Each row is a point. The window is the flat piece filled in between its corners: a triangle in 3 columns, a solid with four corners in 4, and so on. A path goes straight from each point to the next, and from the last back to the first. After which points does the path pass through the window?
In the rows, 128 means zero.

Window (3 x 3):
[[125 140  70]
 [146  82 156]
 [145 189 119]]
Path:
(1): [208 183 136]
(2): [108 158 111]
(3): [101  90 183]
(4): [169 155 129]
(5): [182 173  96]
(6): [103 132 166]
(7): [100  68 174]
(8): [179  83 108]
Through the window after points: 1, 5

Window (6 x 6):
[[116 138 112 152 217 144]
 [115 143 100 105 159 157]
 [152 115 125 125 170 120]
 [193 138 199 111  80 249]
 [ 97 166 113 154 181  97]
 [ 88 107 114 155 168 131]]
Path:
(1): [150 160  98 183 180 151]
(2): [166 130 112 144  95 193]
(3): [125 157 194 114 174 164]
(4): [124 156 162 126 142 142]
(5): [178 115 121 129 139 200]
(6): [122 109  82 159 119 144]
(7): [ 93 142 174 129 226 144]
(8): [ 85 102 163 128 158 138]
(9): [106 136  98 160 173 126]
(10): [151 116 100 200 163 167]
(11): [133 125 158  92 151 167]
(12): [ 88 154 137  95 166 102]
Through the window after points: 2, 4, 6, 8

Window (9 x 9):
[[168  53 156  87 115  85 204 109 106]
 [158 122 142  45  79  39 134 145 110]
 [ 66 198 103  99 186  93  97  24  21]
 [172 134  82  94 130 152 128 127  91]
 [118  27 152  97  96 130 144 141 103]
 [156 120 115 168 157 121 125 118 126]
 [156 138 116 141 218 141 112 140  57]
 [129  90 119  74 145 112 182 161 140]
 [167 194 149 105 172 160 104 121 109]]
Path:
(1): [141 120 139 175 133 112 132 160  10]
(2): [174 173 100 121  63 156 127 185  61]
(3): [148 103 113  76 173  97 133  94 112]
(4): [135  94 105  73 199 121  54  77  87]
(5): [150 144 101 105 124 135 148 123  82]
(6): [141 145 108 100 155 113 166 125  70]
(7): [145 112 145  83 165 106 119 113 156]
(8): [181 103 109  11 115 105  96  92 138]
(9): [129 167 152 153 155 116 133 128  60]
(10): [147 160 101 130 133 101 174 177  74]
(11): [145  76 151  96 148 114 127  64 119]
(12): [170 134  97  30 176 120 125  97 167]
Through the window after points: 2, 4, 10, 12

Window (11 x 11):
[[124 118 143  98  94 106 140  46 116 138 185]
 [148 155 198 157 151 164 195 142 157 179 118]
 [178 121 112 140 140 126 101  84 101  69 189]
 [ 92 146  71  48  93 141  83 228 182 104 146]
 [114 139 191 154  77 122 181 195 149 110 101]
 [149 152 133  82 148 101  84  53 114  81 109]
 [151  95 117  83 110 100  84 196 205 138  95]
 [127 127 160 163  93 201 126 118 112 143  50]
 [172  55 174  48 177 114 119  69  88 115 152]
 [102  90 141 145 180 132 156  39 108 135  83]
 [168 125 116 105 151  91 129  83  58 139 152]]
Path:
(1): [149 112 133  95 120 130 154 100 120 118 136]
(2): [139 105  64  48 156 119 188  69  79 143 113]
(3): [143 111 154 123 146 117 102  85 114 127 139]
(4): [ 65 140 136 119 146 120  96 127 169 171 115]
(5): [202 109 110  97  69 188 150 166  93  47 111]
(6): [219 116  77  31 119 140 146 128 132 143  79]
(7): [ 67 136 237 200 159 117 125 108 147 123 155]
(8): [ 90 113 138 108 107  80  52 120 134 115 141]
Through the window after points: 4, 6

Window (14 x 14):
[[176 231 145 128 151 157 114 152  60 187 166 124 128 125]
 [165 204 184 196 119 180 130  63  59 146 169  64 175 102]
 [166 109 102  69 135  71  60 117 131 105 149 152 124 149]
 [113 153 176 199  85 162 143 156  69 136 125 114 120 160]
 [171 157  89 116 112 158 121 141 139 126  95 104 165 156]
 [139 135 164 107 158  59  66 137 134 158  27 109 128 161]
 [ 60  62 145 125 167 158 153 114 110 182 138 187  90 171]
 [130  81 183 132 133  81 164 147 166 163  84 103  81 247]
 [109  91 181 126 141 109 127 171 195 144 117 131 125 128]
 [113 123 200  93 123 145  65  59 159 149 136 170  64 125]
 [ 45 124 172  94  91 183 172 101  98  92 153  99 179 176]
 [136 182 118 139 159 112 188  76 140  64 143 127  77 154]
 [118 160 107 123 198 135  90 147 107 155 101   7  72 160]
 [ 63 181  78 154 108 152 166 122 119 198 215 143 118 130]]
Path:
(1): [124 100 130  89 125  90 134 109 120 135 106 125  89 152]
(2): [139 188 128 151 157 141 104 122 148 111 181 138 141 145]
(3): [ 95 141  86 191 244 105 121  95 141 126 173 109 171 216]
(4): [154 138 206  79  44 139 126 135  94 145 110 123  68  99]
(5): [152 133 178 120  87 116 136 114  96 153 117  86 126  99]
(6): [ 70 145 122 136 178 149 119 122 127 131 167 157  97 208]
(7): [115 125 131 158 216 126  87 117 179 122 137 108 136 227]
(8): [125 132 158 101 120 115 131 120 128 155 116 120 103 141]
Through the window after points: 1

Window (14 x 14):
[[146 188 211  98 137 180 162  53  86 150  72 231 151 122]
 [147 130  76 113 147 121 121 126 110 158 127 128  98 128]
 [157 119 107 141 109  99 164 135 111 169 165 107 146 135]
 [110 106 109 104 115  85  44 136 149 124  44 124 178 127]
 [121  80 111 156 138  94 137 146  92 146 150 147  99 104]
 [100 155 148 144 129 153 148 118 139 199 117 169 117  91]
 [102 154 111 154 180  25 149 149 176 104 129 131 130  56]
 [161 119 107 176 122 126 138  84 106 184  66 109 112 127]
 [129 144 117 159  79  98 111 124 102 142 159 139  98 134]
 [145 150 159 118 130 137 100 160  82 170 133 138 111  71]
 [130 169 147 150 156 102 120 179 103 187 137 168 125 130]
 [126 144 170 136 157 145  89 144 125 123 144 144 135 127]
 [148 131  87 157 103 132 167 173  88 104 147 132 118 131]
 [172 135  44 194  83  94 110 123 122  87 182 171 212 134]]
Path:
(1): [160 132 130 140 158 115  88 177 164 169 160 174 132 110]
(2): [ 88 148 131 143 119  94 141  95  89  92  98 103 127 112]
(3): [116 158 102 140 146 127 107 151  84 142 139  92 156  72]
(4): [144 120 141 132 110  85 134 142 146 140 117 195 111 155]
(5): [218  94 117 168 149  53 119 140 176 116  61 129 115 139]
(6): [ 63 157 104 115  99 152 114 134  71 155 154 141 145 107]
(7): [133 184 120 111  91 147 152 111   7 141 176  87 155 141]
(8): [144 125 132 150 129 125 111 137 133 155 109 167 122 119]
Through the window after points: 1, 5

Window (14 x 14):
[[100  78 136 138 148 146 108 151 142 105 157 163 116 190]
 [154 161 148 178 119 189 169 107 140 175 158  79 106  98]
 [135  91 130 104 114 158  74 232 111 155 143 176 152 166]
 [104 221  41 151  74 133 117 156  63  94 173 199 122 123]
 [116 120 153 116  52 208 133  48  93 141 182  66 115  77]
 [ 81 136  45 126  54 134  85 189 176  95 135 134 134 116]
 [175  95 148 187 104 188  91  62 102 118 111  39 135  95]
 [ 82 183 142 101 105 152  30 164 163 128 145 184 122 137]
 [119 112 155 116 104  67  43 172 157 179 190 152 125 176]
 [ 82  72 196  90 138  75  95 195 115 119 106 161 159 123]
 [100 155 153  87  49 155 154  56  68 148  62  87 145 157]
 [ 98 157 134 159  64 191 132  30 116 174 151  98 204 102]
 [109  80 189 200  61 177 118 105 104 164 111 111 106 118]
 [125  68  95  84 103 107  72 148 159 134  90 208 118 109]]
Path:
(1): [ 63 106 120 124 115 162  34 122 115 164 128 101 131 142]
(2): [ 76 147 121 151  99 166 102  69 107 164 145  97 159 110]
(3): [159 139 124 133  42 163 142 135 144 118 147 172 165 128]
(4): [149 113 143 115  84 129 124 118 143 132 138 147 139 135]
(5): [ 84 124 130 179  95 205  90  91  52 158 113  38 136 114]
(6): [ 61 105 146 113 110 122  81 133 127 163 127 107 124 111]
(7): [168 102 172 131 121 126 122 181 106  66 122 199 166 160]
(8): [157 149 124 154  90 130 156 163 141  99 172 196 129 116]
Through the window after points: 2, 6
